Each row of a before or after table is a point. One or more steps were done to the points. Then noise was added and the rows were shuffled. The steps act on columns, c1 being the first. Write out the steps. A step turns or swaps two columns, mirrors them in a line or flattens them onto one, adds a multiple of one to another, or multiplies or shifts one. Angles are multiples of 10 degrees, from the lower column toward the higher: turns from -170 to 170, lines from 10 to 170 but not 90. Use the fewest steps. Two steps may share a column if one is a turn and the other turns, adds or multiplies; they go together, in the order done. Otherwise the lowest column goes first.

Before (13 x 2)
[[ 0.03  0.10]
 [-0.23 -0.63]
 [ 0.29 -0.04]
 [-0.03 -0.32]
 [-0.12 -0.91]
 [-0.29 -0.89]
 [ 0.15 -0.14]
 [ 0.62  0.13]
 [ 0.08 -0.25]
 [ 0.10 -0.84]
 [ 0.47  0.04]
 [-0.38 -0.64]
 [ 0.31 -0.22]]
After (13 x 2)
[[-0.34 -0.54]
 [-0.35 -0.67]
 [-0.39 -0.78]
 [-0.02 -0.04]
 [ 0.06  0.12]
 [ 0.15  0.20]
 [-0.17 -0.27]
 [-0.09 -0.15]
 [ 0.20  0.37]
 [-0.02 -0.05]
 [ 0.06  0.10]
 [-0.46 -0.81]
 [-0.33 -0.59]]
Steps: flatten c1 and c2 onto the line at 60 degrees

Before (14 x 8)
[[ 0.10 -0.02  0.15  0.36 -0.08  0.03 -0.04  0.61]
 [ 0.52 -0.08 -0.17 -0.91 -0.09 -0.51 -0.54  0.16]
 [-0.38 -0.03 -0.03 -0.23  0.07  0.64  0.40  0.44]
 [-0.08  0.86  0.43  0.14  0.20  0.73  0.41  0.30]
 [ 0.72 -0.19 -0.17 -0.56  0.16 -1.00  0.00 -0.17]
 [ 0.12 -0.30  0.09 -0.66  0.47 -0.57 -0.29 -0.15]
 [ 0.86 -0.43 -0.19 -0.52  0.67 -0.69 -0.53 -0.32]
 [-0.37 -0.01  0.11  0.42 -0.24  0.47  0.73 -0.03]
 [ 0.33 -0.58  0.35 -0.22  0.47 -0.41  0.13  0.03]
 [ 0.54 -0.41  0.36 -0.18  0.03 -0.04 -0.29 -0.18]
 [ 0.00 -0.03 -0.24  0.37  0.10  0.71  0.15 -0.14]
 [ 0.33 -0.51  0.39 -0.48  0.23 -0.37 -0.68 -0.17]
 [-0.40  0.19  0.31  0.20 -0.24  0.21  0.13 -0.26]
 [-0.60  0.33 -0.06  0.50  0.23  0.25  0.07  0.23]]
After (14 x 8)
[[-0.15 -0.24 -0.18 -0.93  0.48 -0.59  0.23 -0.22]
 [ 0.54 -0.21 -0.08 -0.86  0.54 -1.01 -0.15 -0.14]
 [ 0.49 -0.07 -0.55 -1.20  0.20 -0.51  0.15  0.15]
 [-0.22 -0.04  0.68  0.07 -0.37  0.52 -0.29 -0.02]
 [ 0.13 -0.03  0.10  0.06 -0.02  0.01  0.15  0.62]
 [-0.38  0.02  0.36 -0.51 -0.16  0.66 -0.27  0.49]
 [ 0.35 -0.44 -0.59 -0.75  1.04 -0.72  0.09 -0.36]
 [-0.25  0.20  0.30 -0.06 -0.40  0.24  0.21 -0.28]
 [ 0.41 -0.41 -0.06 -0.46  0.32 -0.04  0.47 -0.17]
 [ 0.19 -0.48 -0.43 -0.77  0.35 -0.35  0.66 -0.21]
 [-0.17  0.85  0.61 -0.14  0.10  0.74  0.19  0.34]
 [ 0.07 -0.60  0.34 -0.54  0.58 -0.49  0.31  0.05]
 [-0.65  0.33  0.00  0.18 -0.07  0.23 -0.05  0.25]
 [ 0.00 -0.06  0.02  0.08  0.10  0.70 -0.30 -0.11]]
Steps: turn c1 and c5 by 30 degrees; mirror c3 and c7 in the line at 30 degrees; shift c4 by -0.30

Before (10 x 12)
[[ 0.25  0.76 -0.25  0.20 -0.13 -0.03 -0.44 -0.34  1.15 -0.51  0.53  0.42]
 [-0.18  0.02 -0.47 -0.39 -0.16 -0.23  0.53 -0.03  0.34  0.13  0.48 -0.10]
 [ 0.68  0.19  0.45  0.06 -0.41 -0.32  0.69 -0.30  0.22  0.18 -0.13 -0.07]
 [-0.57 -0.25 -0.29  0.09 -0.44 -0.40  0.22  0.02 -0.03 -0.17  0.41 -0.14]
 [-0.28  0.28 -0.33  0.08  0.25  0.44 -0.14 -0.59  0.56  0.31  0.22  0.63]
 [-0.32  0.20 -0.43 -0.17 -0.39  0.04  0.32  0.10 -0.29 -0.15  0.58  0.32]
 [-0.26 -0.18 -0.57  0.24  0.41  0.34  0.05 -0.29  0.13  0.29  1.09  0.13]
 [ 0.55 -0.32  0.48 -0.25  0.49 -0.40  0.67  0.24 -0.11  0.42 -0.20  0.02]
 [ 1.02  0.36  0.28 -0.31 -0.06 -0.57 -0.28 -0.48  0.40  0.20 -0.02 -0.25]
 [ 0.51  0.07  0.04  0.01  0.51 -0.69  0.56 -0.55 -0.09  0.40  0.07  0.18]]
After (10 x 12)
[[ 0.36 -0.26 -0.33  0.00  0.20 -0.50  0.37  0.11  0.57 -0.78  0.22  0.54]
 [-0.03 -0.06 -0.58 -0.16  0.49 -0.34  0.25 -0.13  0.31 -0.39  1.10 -0.07]
 [ 0.10  0.58  0.49  0.23  0.55  0.48  0.47 -0.48 -0.52  0.04 -0.30 -0.26]
 [ 0.55  0.67  0.41 -0.14 -0.40  0.32  0.06  0.00 -0.45 -0.43 -0.07  0.13]
 [ 0.12  0.48  0.03 -0.13  0.52  0.66  0.28  0.06 -0.53 -0.76  0.15  0.16]
 [ 0.25  0.53 -0.43  0.29 -0.15  0.32  0.11 -0.06  0.30 -0.08  0.51 -0.11]
 [-0.44  0.27 -0.43  0.21 -0.32  0.04  0.26  0.10  0.11  0.19  0.59  0.31]
 [ 0.84 -0.17  0.38  0.20 -0.04  0.65 -0.47  0.20 -0.63 -0.69 -0.06  0.17]
 [ 1.06 -0.39 -0.26 -0.12 -0.13  0.04 -0.20  0.67  0.39 -0.17  0.53  0.90]
 [-0.32  0.24 -0.27 -0.15 -0.39  0.35  0.05  0.17  0.46  0.03  0.48 -0.23]]
Steps: turn c1 and c9 by -60 degrees; turn c2 and c12 by 60 degrees; turn c2 and c7 by -70 degrees; turn c4 and c6 by -170 degrees; multiply c8 by 1.3; turn c8 and c10 by 120 degrees
